Each row is a point. Before rounding, the points of a table are all equally far from one centre. They may lie mostly on one side of it. Write the centre, to within rounding.
(in the rows, 128 means zero)

Points:
[[108 108]
 [ 70 105]
 [ 70 104]
 [ 60 115]
 [ 86  99]
 [ 56 135]
 [ 74 102]
 [ 57 124]
 [ 56 126]]
Centre: [ 87 130]

Points:
[[102 128 110 186 195  88 137 206]
 [ 91  98  78 112  78  70 121 156]
 [134 102  88 178 149 102 111 220]
 [ 67  73 143  91 142  57  95 198]
 [108 117  83 187 104  80 123 108]
 [ 65 108 108 167 201  79  79  97]
 [111 104 171 123 167  28 107 173]
 [119 112 163 148 109  48 128 197]
 [ 56  74 146 118 212  79 151 191]
 [ 12 149 146 126 134 120 176  92]
 [136 159 129 130 150  77  72 221]
 [165 129  96 162 188  66 123 177]]
Centre: [113 116 146 113 152 151 121 136]

Points:
[[106 184  55 159 195 129 173 164 159 147  67  66]
 [157 199  83 120 232 119 141 177 104 102 103 136]
 [113 170  51 155 211 129 190 150 129  78 111 108]
 [126 183  72 132 212 129 150 182 193  83  91 116]
 [142 172  81 132 219 130 190 165 131  62 102 114]
 [100 186  85 131 234 118 166 100 158 148 117 112]
 [138 194  64 105 205 178 160 177 148 115 123  69]
 [101 169  92  77 178 129 193 157 162 134 145  98]
 [169 167  61 115 245 108 153 137 165 139 109 105]
 [118 191  82 125 168 106 164 195 186  65 142  88]
 [ 90 131  95 126 230 158 120 167 154 128  77  89]
 [182 197  65 123 233 120 162 153 169 127 130 108]
 [119 165  80 138 219 112 193 115 187 150 120  79]
 [142 177  54 101 193 122 159 129 203 127  92 120]
 [125 181  69 106 217 155 156 156 135  75  80  87]
 [110 202  89 155 230 144 162 182 137 113  85 118]]
Centre: [145 159 113 150 157 123 128 139 137 122 120  94]

Points (31 x 24):
[[ 75 164  64 116 114 136 145  84 153 204 105 133 136  49  98 125 121 154
  199 101 121 106 156 192]
 [ 97 159  44 223 108 112 166  87 187 168 126  89 174 142 189 117 187 129
  214 101 139 169 144 112]
 [ 28 184 110 156  98  55 158 104 174 170 102 117 150  58 200 139 126 150
  210  88 140 181 127 160]
 [109 149 105 169 135 123 172 105 209 120  75 110 180  83 167 137 216 104
  222  86 169 115 134 175]
 [113 172  88 212 161 100 134 150 197 151 136  79 160  64 104 134 128 138
  216  77  86 157 161 194]
 [ 90 198 125 114 129 119 133 148 172 166 144 119 226  70 163 123 115 112
  192 134 166 160 133 124]
 [ 37 187  81 183 130  86 129 133 195 178 109 124 187  90 172 210 114 161
  174  88 165 120 171 128]
 [119 174  28 176 120  95 122 128 191 181 137  95 222 110 186 162 153 142
  201 104 112 139 126 169]
 [110 158  57 214 165  73 165  81 185 156  93  94 167 100 173 122 205  87
  188  95 136 144 162 167]
 [ 37 191  73 220  96  91 138  83 154 118 149 117 183  80 165 183 165 116
  211 109 145 149 159 165]
 [ 63 174  72 187 133  56 207  89 161 172 159  97 196 139 191 138 136 138
  178 102 151 132 207 161]
 [ 94 149  89 157 107 117 165 138 189 176 105 117 144  54 175 114 148  74
  225 139  66 136 155 184]
 [ 69 179  50 174 144 119 157 106 222 190  90 103 136  84 172 165 140 166
  168 112 198 112 159 153]
 [ 30 171 121 201  95 122 110 104 183 187  89  96 183  85 117 174 139 120
  207 132 173 142 153 160]
 [ 67 165 102 174 105  99 115  69 166 151 105  97 173  33 141 155 122 152
  201 121 121 159 152 147]
 [128 169  63 204 127 110 132 108 180 152 125 136 178  91 176 155 189  85
  196 167 145  92 156 123]
 [ 68 145 111 173 110  83 149  76 157 203 140  74 196  45 171 133 109 145
  180 111 134 138 153 143]
 [ 67 179  52 196  89  96 141 128 179 165 108  89 161  87 172 174 132 134
  221 183 137 165 155 194]
 [ 83 140  40 159 146  98 115  61 198 152 150  62 161 109 162 131 143 124
  196 115 127 131 146 148]
 [ 57 127 104 241 158 101 110 112 210 148 100 104 140 115 170 127 158 166
  128 111 140 123 125 158]
 [ 24 175  86 189 120  96 143 135 182 200 145 126 193  77 115 162 170 165
  212 129 130 128 135 152]
 [ 48 204  57 199 136  94 140  89 173 160 112 110 182 129 180 135 189 110
  206 127 176 180 158 147]
 [ 91 163  90 113  93 118 189 129 198 213 122 141 190  86 160 116 127  94
  212 137 133 139 196 170]
 [ 73 188  74 143 112 132 158  79 198 160 147  99  98  45 150 133 165 127
  191  74 160 143 184 156]
 [ 73 155  91 163  88  88 147 117 162 175  93 103 220  57 131 151 193 117
  222 131 108 133 177 184]
 [ 40 153  78 172  92 108  98 105 218 193  99 124 153 131 135 138 130 100
  165  73 126 156 102 111]
 [ 15 154  77 152 129 115 160  94 121 172  75  91 206 103 154 149 171 106
  190  91 152 106  96 117]
 [ 41 167  65 166 134  59 141 137 151 156 146  79 147  41 133 155 202  91
  219  91 181 146 106 120]
 [ 52 152 128 170  79 117 126  99 185 158 129  73 167  75 184 143 141 159
  249 106 143 146 147 131]
 [ 67 119  75 163 130 128 203  90 162 160 139 103 175  58 224 153 151 136
  208 118 143 131 131 150]
 [ 90 184  93 153 153 111 165 135 195 191 121 150 181  61 181 180 132 113
  189 112 182 192 162 149]]
Centre: [ 94 138  82 171 104  98 148 165 127 146 115 121 141 115 144 121 136 122
 178  89 163 129 151 159]
